Each row of a before or after table is a point. The points were changed in one or more steps. Then noise was added and the rows were shuffled. The steps act on how far a point lies along the listed directions, d1 being the first. What was done? A step turns or swaps two directions, mirrors them in a line or flattens them onto one, adds a multiple of one to another, or multiplies one. Angles are multiples of 10 degrees, from the lower direction toward the higher: turns from -170 to 170, lines from 10 to 170 but not 90. Use the fewest steps. Two steps may share a direction if one is a turn and the other turns, adds or multiplies; they go together, in the order done. Otherwise the lowest direction goes first.

Directions:
(1): [-45 -20]
(2): [-20  45]
Before, 8 rows:
[[-80 -25]
 [ 41   0]
 [ 16  -3]
 [-12  -9]
 [ 24  15]
 [-17 -24]
 [-35 -19]
 [-33 -84]]
After (8 x 2):
[[-78 -29]
 [ 37   6]
 [-13  -8]
 [-19 -19]
 [-35 -17]
 [ 17   1]
 [ 25  15]
 [-40 -67]]
Steps: multiply d2 by 0.7

Directions:
(1): [  5 -59  -9]
(2): [-24 -11  54]
(3): [55  1 25]
Before, 8 rows:
[[  9   2 -42]
 [ 28  20 -28]
 [-10 -29  22]
 [ 39  25   8]
 [ 18 -40  32]
 [-40 -44  17]
 [-15 -24 -36]
 [-10 -50 -38]]
After:
[[  8 -67  55]
 [ 12   1 -51]
 [-26 -61 -13]
 [ 22  31  47]
 [  3 -79 -66]
 [ -9 -44  19]
 [ -2 -35 -65]
 [ 21  25 -12]]
Steps: multiply d1 by 1.6; add 1 times d3 to d2

Directions:
(1): [13 14 36 56]
(2): [  7  50  33 -35]
Before (10 x 4):
[[  7   7  29  71]
 [  3  36  31 -44]
 [ 24  22  31  91]
 [ 24  -8  22  78]
 [ 34  15  29  33]
 [ 15  26  29 -12]
 [ 18  24   4 -56]
 [-20   4  15 -17]
 [  9 -18  24  77]
 [ 19  -2  31  48]]
After, 10 rows:
[[ 15 -36 -42  -6]
 [-21 -36 -55 -37]
 [ 28  -5  24  52]
 [  6 -32  -8  30]
 [-20 -31 -46 -64]
 [ -4 -43 -34 -28]
 [ -8 -32 -58 -56]
 [-14  -6  21  16]
 [  3 -21  16  54]
 [-17 -46 -85 -38]]
Steps: turn d1 and d2 by -140 degrees

Directions:
(1): [ 37 -39  57 -30  13  26  33  26]
(2): [-27 -51 -32  17  42 -27   7  49]
(3): [-68  12  37 -31  44   8 -10 -22]
(4): [ 14  -1 -39 -76  -1  10 -41  19]
(5): [ 39   9   3 -18  41 -69  11 -35]
(6): [  0   6 -49 -11  24  41  63 -29]
Before (9 x 8):
[[ 40  -5  12   5  17 -42  16 -21]
 [-13   4 -20   1   8  13  19 -12]
 [ -6  -7  -3  -9   8  -1  -4   3]
 [ 14   5 -24   9   8 -20  19 -10]
 [ -8   4 -11  -1   4   2  -6   4]
 [ -9   9  10   0  -4 -10   3  -8]
 [ 11   5   0  -7  -1  12 -10   0]
 [  0   2   5  16   0   0  -3   3]
 [ 14 -14  12  -9   2   3   1  13]]
After:
[[  93   -2   31  -25   72 -120   37  -58]
 [ -13   -1  -10   -7    9   -5   -8   -1]
 [   8    4    3   -8   -3   19   -9    3]
 [ -16    6  -27    6    1   18   16   -9]
 [   1   -1    7   17   -4    7   -1    7]
 [  58   -6   -9   -6   27  -50   38  -16]
 [  -8    3  -15    4   -4    8   -7    8]
 [  -8   15    2    2   -1  -22    0  -16]
 [   2  -12   19  -14   10    4   -1    9]]
Steps: multiply d3 by 2; turn d1 and d3 by 50 degrees; multiply d5 by 3

Directions:
(1): [ 42   0 -23 -30 -75  39  -6 -10  20]
(2): [ 53 -22 -24 -29  56  25 -25  42  -7]
(3): [-32 -45 -11 -20  21  20 -43 -65  18]
Before (9 x 9):
[[ 11  23   7  12 -61  12  26   2  -3]
 [ 15  22 -12   0   1  -4  33  32 -17]
 [-14 -24   0   4  26  12 -23 -27  19]
 [ 20   3  -7  -5 -15  16  12   1  -5]
 [-19 -11  -1  22  58  -5  22  26 -27]
 [-15 -18  -9 -12  36   8 -33 -30   1]
 [-31   8  11   9 -40 -10   9 -43  16]
 [-37 -14  -8   3  13   5 -35 -57  11]
 [ 20   6   6  -1 -60  22  -2 -21  10]]
After, 9 rows:
[[  28   58    1   23  -19  -26   69   72  -33]
 [ -29   16    4   29  -52   -4   48   -5   -9]
 [ -57  -48  -10  -22   19   18  -60 -103   22]
 [  14    8    2    9   23   -1   21   22  -20]
 [  31  -28  -25  -37    1   35  -32  -18   21]
 [ -44  -53   -7  -10   20   27  -47  -88   37]
 [ -45  -71  -33  -35   19   47  -88 -119   35]
 [  64   27   -1    6    2   12   31   81  -28]
 [  39  -14    0   -8   42   20  -20   25  -11]]
Steps: turn d1 and d2 by 120 degrees; multiply d3 by 2.5

Directions:
(1): [-48   2  55 -58 -18  12  12 -55  -3  31  -1]
(2): [  2 -26  31  43  44  47  71 -13  16 -11  -2]
(3): [ 42  32  37  -6  30   3 -24   2   8  13 -86]
(4): [ -7   3 -52  19  13  42 -28 -31  44  67   2]
(5): [-28  13  36  -8  41 -31  -5  60  52  29  33]
(6): [ 13 -17  18  38   2 -70 -15 -65  37 -14   8]
Before:
[[-26  10  -2   9  18  17  15  36  31  26  29]
 [ 32   6 -50   1 -20  16 -25  11 -56 -19 -44]
 [ 15   8   6  -9  27  12 -10  20   2   3 -43]
 [ -7  31  15 -19   1   1  -6  34 -12  -3 -20]
 [-17   2  -7  29  36  38  25  32  35   3  20]
 [  8  13  10  -8   2   5 -28  -2  13  26 -21]
 [ 11  14  19  -4  21   9  -4   8  -9   1 -13]
 [ 27  13   7  18  43  -7  -7   8 -14  -9 -33]
 [-31   5  19 -10  23  35  26  14  15  25  12]
 [ 12   2  -6  11   5  27 -15  12   1   5 -27]
 [ 22 -16 -36  -5 -35  -2  -3  -1 -32 -39 -10]
 [-15  13  10  -1  38  34  25  52  42  26   7]
 [-14   6 -12  20  50  -5  13  49  39  26   7]]
After, 13 rows:
[[  55   34   42  -10   56    8  -35   15   13   13 -122]
 [  35   17   13   14   19   20  -28    7    9   10  -69]
 [  -6   16   20    8   43   19   18   37   53   24   -4]
 [ -10    5   -9   22   51  -10   12   43   43   26    2]
 [  11  -25  -44   -2  -46   -6    3   -4  -33  -44   14]
 [  64   40   38   13   69   -3  -27   11   -8    1 -108]
 [  34   33   33  -11   21    8  -45   -3   19   34  -76]
 [  16   43   35  -14   16  -10  -22   25   -2    2  -60]
 [  34   29   40   -5   36    7  -20    5   -1    6  -56]
 [  52   18  -31    7   -4    5  -37    1  -46  -16  -80]
 [ -34   -3   19   -3   19   25   27    1   20   21   24]
 [ -28   -8  -12   35   28   27   29   22   38   -2   45]
 [ -41   -4  -14   16    8    6   22   29   33   18   61]]
Steps: multiply d3 by 3; multiply d6 by 0.4

Directions:
(1): [ 52  44  29  50 -26 -30  -9  10  37 -41  32 -26]
(2): [  5  36 -60  11 -14   8 -52 -35 -25 -25 -55 -29]
(3): [-16 -19  32  49  -9 -33 -14 -35 -70  39  23 -29]
Before, 11 rows:
[[-23 -21  24   5   7 -24  26  -9 -28  34  20 -14]
 [  2 -26  35 -24  18  -6  31  17   9  30  26   6]
 [ -1  16 -24 -15 -16  11  -5   8 -12   3   3   8]
 [ 10   2  26 -21  13   4  19  27  22  -1   7   9]
 [-15  -6 -77 -60  21  33 -20  -2   3  -3 -55  19]
 [-31   0 -75 -61  12  69 -11  15  11  -1 -74  27]
 [  6  -3  16   2  -8 -12 -23   4  -4  -9  16  -1]
 [ 30  20   0   6  -6  -3   4  12  30 -40   4  -5]
 [-28 -13 -38 -72   9  41   4  -5  -2  -7 -63  23]
 [ 15  11  -6  39   0 -27 -19  -6 -16 -15   5 -20]
 [-31  23 -82 -54   7  44 -17 -17 -10 -19 -94  22]]
After (11 x 12):
[[ -43   -6 -102 -105   22   91    3   25   29   -5  -97   55]
 [   5   -6   21   10   -9  -17  -22    7  -12   -7   21   -3]
 [ -57    3 -108 -102   27   73   -2   -8   -7  -13 -119   49]
 [  26  -12   46   -2    7  -18   26   22   21   14   43   -3]
 [  25   18   31  -17    9    2   20   40   39  -12   12   12]
 [  -5   14  -29  -20  -11   18   -3    7  -10    1   -7   14]
 [ -13  -10   39   29   -4  -37   23  -20  -42   36   32  -33]
 [ -31   -7  -59  -95   15   54   13    5   15   -9  -75   39]
 [   3    3   -2   38   -1  -24  -24  -17  -35    3    4  -15]
 [ -30  -18  -95  -92   31   55  -10    3   14    0  -71   42]
 [  29   23   -7   -2   -9   -2    6   18   40  -43    3    4]]
Steps: add -0.7 times d2 to d1; multiply d3 by 1.6

Directions:
(1): [ 16 -62   2 -60 -18  30   7   4  11  52  -6 -24 -76  -1 -38  44 -12  -7]
(2): [ -1   6   4  32  -5  73  14  46  48  16 -44  -7  25 -42  33   1 -65 -26]
(3): [ 14 -17 -23 -43   2 -31  61  20  54 -32   0   0 -10 -54  30 -28  18  70]
(4): [ 24  23 -25  -9   8   8 -15  19  49  46  60  47  42   4 -77 -16 -18  21]
(5): [-18 -14 -35 -32 -31 -44   7 -26 -47 -14  11  42   6 -36   4   1 -96 -21]
Before:
[[  19    9    8   -4   10   -6  -15    8   16   10   -9  -20    5   16
    -4  -10   41   27]
 [  27   -6   19  -15   13   80  -15   32   58   40  -13  -22  -29  -20
   -29    0    2    3]
 [  31   -4   37  -10   16   -6  -41  -17  -24   25   35    8    2   58
   -51   19   52    4]
 [  28   -6  -13  -18    5  -10   72   52  121  -23   11    4   -6  -46
    47  -33   39   77]
 [  -7  -14  -24  -15  -35   31  -11    4  -18   33   -6   10   -8  -16
   -11   14 -101  -50]
 [  11  -18   25   43   -2   85    4   41   29   52  -44  -30  -13  -17
     9   11  -22  -38]
 [   9    4   27   21    8   37  -19   28   46   35    5  -23    2   13
   -28   35   29   -4]
 [  27   -4   25  -14   -3   -7  -17  -12  -10   13    9  -14  -65   31
   -36    8   72    5]]
After:
[[ 35   0  20 -19  -5   2 -33 -14 -11  34  20   2 -59  40 -64  11  46  -7]
 [ -9 -23 -28 -30 -40   8  15   3 -17   9 -22  -1 -23 -35  16   8 -95 -37]
 [ 14  -9  28  -6  10  94 -21  27  35  40 -33 -36 -41 -16 -18  12  -6 -17]
 [  6  -4  26  23   1  44 -28  23  26  40  -8 -29  -9  18 -29  45   4 -32]
 [ 27  19  18  30  29  18  47  56 122 -25 -10 -21   7 -11  56 -33  90  62]
 [ 22  18  11   4  11   8 -23   6  13  19  -6 -13   7  20 -18  -6  30  16]
 [  1 -35  31  36 -13  75   3  22 -13  36 -59 -44 -43 -14  19  28 -24 -62]
 [ 30  -5  28 -12   3   9 -47  -6 -17  46  40  26  11  48 -72  25   6 -10]]
Steps: turn d3 and d5 by -30 degrees; add -0.3 times d3 to d1; turn d2 and d4 by -30 degrees

Directions:
(1): [-20   7  10 -41 -47  11  27  40   9 -21  27  17 -87  24  -1 -30  53 -54
  32   5]
(2): [ 23 -43 -50 -24 -67  -6 -24 -35 -18 -14  52  38   9  18  17 -23 -22  58
  25  44]
(3): [ 65   7 -52 -73  34   4 -59   9  -5  53 -40 -31 -25  -1   4  -8  12  -8
  27  -8]
(4): [ 39  24  56 -24  25  -7   7  28  24  19  59 -23  52  57 -53 -48   8  17
   1  24]
Before, 14 rows:
[[   3  -39 -114  -42  -74   -7  -44  -16  -42   -9  -35   40  -87  -38
    84   19    3   -3   43    5]
 [   9    7   30   43   -8  -16   27   -4   13  -28   47    0   74    2
   -18   10  -28   62  -19   19]
 [ -27   -9   16   62   -8  -21   16  -17   18  -21    3   16   16  -23
    19   21  -11   14  -10   -4]
 [ -95   -6   54   66   -2  -14   42   -1   -7  -58   20   33  -27  -16
    24   52   -1  -22  -26  -16]
 [ -36  -14   34   50  -32   -1   20  -13  -12  -21    9   23   24    3
   -18    2  -22    0  -34   34]
 [  36  -37  -98  -21  -22  -20  -63  -47  -16    3   -7   11   36  -16
    14   -7  -39   38   26    0]
 [ -26    7   80   88   66  -11   49  -14   -6  -12   -4  -40   81   -5
   -23   36  -43   35  -60   19]
 [  10   18   21   -8    7   15    7   23   23   -9    0  -15   12    6
   -18    8   10  -48   12   -2]
 [  15  -42  -68  -23  -22   -1  -68  -18   -4   19    4   28   20    0
    38   -1  -24   63    3   16]
 [  -8  -15    4   55   24  -31    4  -19  -20    2  -11    4   47   15
     0   24  -53   37  -37   -2]
 [ -37  -38   12   49  -90  -11   25  -55   -9  -76   43   48   47   -5
     0   32  -28   47  -14   31]
 [ -52  -20   19   90  -19  -10   17  -39   -3  -51  -10   40   27  -45
    31   26  -27    3  -35   -3]
 [   2   34   34   -8   70   13  -11   36   14   48  -52  -58   14  -12
   -17   23    1  -39    5  -36]
 [  16  -29  -27    7  -17    7  -22  -31   -1    6    6   16   22   -1
    22    8   -3   46  -12    5]]
After, 14 rows:
[[  4  25  29   4  57 -13   3  39   6  21 -34 -30 -16  29 -25   4   9 -30
  -11 -21]
 [-70  25  23  30 -25  -1  50  38  25 -48   7  19 -45   0 -17 -14  35 -81
    7 -36]
 [ 43  32  73 -12  54 -13  -3  32  35  24  31 -29  50  31 -41 -47  17 -20
   -5  15]
 [ 56  29  27 -15 124   3 -12  29  -8  56 -69 -96  17  -6 -26  23  -4 -16
  -17  -7]
 [ 45  43  -9 -56  39  -2 -13  52  16  32 -37 -40 -29  -7 -12   3  34 -24
   20 -27]
 [-70  11  34  12 -21  14  21  67  27 -17  15  20 -56   8  13  -8  50 -40
   -3 -10]
 [-64   2  57  40 -87 -13  73  25   3 -71 103  50  -9  34   8 -31  20   8
    3  38]
 [ 19 -12 -25  -1 -10  12 -22 -20   5  -5  -8   0  33 -11   5  22 -32  -9
    0   8]
 [-26  -6   4  46  21   3 -18 -28  -7  14 -51 -18  56 -47  21  61 -54  26
  -11 -21]
 [-14   8  27   3  -5  18  23  21  21  -5  12   2 -34  15   4   2  51 -25
   -6 -24]
 [ 52  17  40 -42  60 -21 -37   9  10  33  57 -24  57  55 -42 -16 -14  45
   -3  21]
 [ 47  36  53 -84  -7  -4  -5  47  33  15  20 -41 -11  60 -65 -35  59 -45
   35  12]
 [ 36  15  20 -36  15  11 -31  21  -3  42  -9 -25   6  34 -43 -24   3 -27
   -3  28]
 [ 33  19  28  -8  42 -15  -7  27  37  23  15 -28  17  19 -12 -21  18  -9
    3  -5]]
Steps: swap d1 and d2; turn d3 and d4 by -130 degrees

Directions:
(1): [ 69  -9 -44 -57 -55  16  41 -34  24 -30 -60 -32 -25 -12 -35  20  26 -19
   5 -30  11  23  25 -31]
(2): [ 15  34  40   0 -36   2  64  10  31  21   1  24   4   2 -19   3 -18 -40
  55  13  62 -18 -32  88]
(3): [ 21 -32  37 -43   2   5 -61  50  -1 -39  -3  12  37 -21 -43  51 -13  24
  40  60  25  51 -26 -16]
(4): [-27   2 -48 -12   0  -3  -4  -4 -54   8 -25  45   4  35  68  20  31 -48
  56 -13 -10  81 -17  16]
(5): [ 57  12  49  16  34  31  56  68  -4  -1 -21 -32  37  32  53   4  54  12
 -49  -1   7  25 -14  -8]
Before, 9 rows:
[[  -2  -15   48   54   51   11    7   43   20   14   25  -52   35   26
    42  -36   20   39 -117   -6  -29  -42   18  -45]
 [ -41  -19  -43   11   64  -16  -70  -20  -57   14   18   15   -1   -5
    34  -33    4   10    3  -27  -62   31   12  -40]
 [  11   -4  -27   -7   21   13    4   21   -9   -5  -19  -23    9   -2
    34   -3   33   13  -47   -6  -23   18   15  -40]
 [ -11  -41  -36   -8    8    0  -29  -21  -20  -18   16  -41  -10    0
     0   -7  -16   15  -56  -14  -47   11   36  -85]
 [   3    7   19   42   27    6   33    5  -15   20   20  -32    6   31
    35  -41   11   15  -29  -20  -17  -12   -6   25]
 [   2    6  120   62   80    4   -3  101   31   11   34  -18   57    6
     9  -10  -22   43  -58   45   35  -64  -16   36]
 [ -13   15   10   44   -3  -16    3   14   33   15   18  -26   -2  -34
   -36  -29  -28   24  -17   13   -6  -62    0   15]
 [ -76   -1   29   50   67  -20  -56   26  -71   33   43   35   17   33
    62  -17  -22   22   10   22  -20    7  -32   -2]
 [ -15  -33    1  -32   -5   -5  -48   26    8  -12   24   50   11    2
   -36   45  -26   -2   76   43   38   35  -27   30]]
After, 9 rows:
[[ -68  -13  -45   29   59  -27  -82  -50  -36   23   45   12  -21  -25
     1  -61  -28   22  -11  -31  -67  -29   25  -33]
 [  -7  -10  -34  -15   19    2  -18   13  -14   -3  -11   -9    7   -7
    26   -2   20   10  -31    4  -26   21   12  -38]
 [  66   19   84   45   36   20   75   51   74    6   -6  -78   16   -3
   -13  -32    1   33 -108  -12   34 -106   27   11]
 [  22   16  -14   23  -31   -6   38   -8   47    9  -13  -45  -18  -32
   -43  -27  -10    8  -21  -12   -4  -55   18    0]
 [ -31  -49  -60  -23   -9  -10  -58  -46  -24  -20   16  -20  -22  -11
   -16    0  -30    5  -23   -9  -50   19   41  -83]
 [ -68   13   34   83   57  -21  -14  -18  -19   49   65  -13  -22   12
    22  -68  -44   45  -59  -12  -29 -100    4   -7]
 [ -13  -28   18  -15    9   -3  -38   36   13   -5   33   40   17    4
   -32   35  -26    9   53   44   36   16  -25   32]
 [  20  -14    7   31   11   12   35   -8   42    4    2  -71   -1   13
     9  -41   20   25 -121  -39  -31  -58   47  -56]
 [  14    9   14   43   18   11   50  -10   -1   20   15  -49   -6   25
    25  -54   10   15  -45  -34  -16  -35    5   20]]
Steps: add 0.7 times d1 to d3; turn d1 and d4 by 50 degrees; add 0.5 times d2 to d5
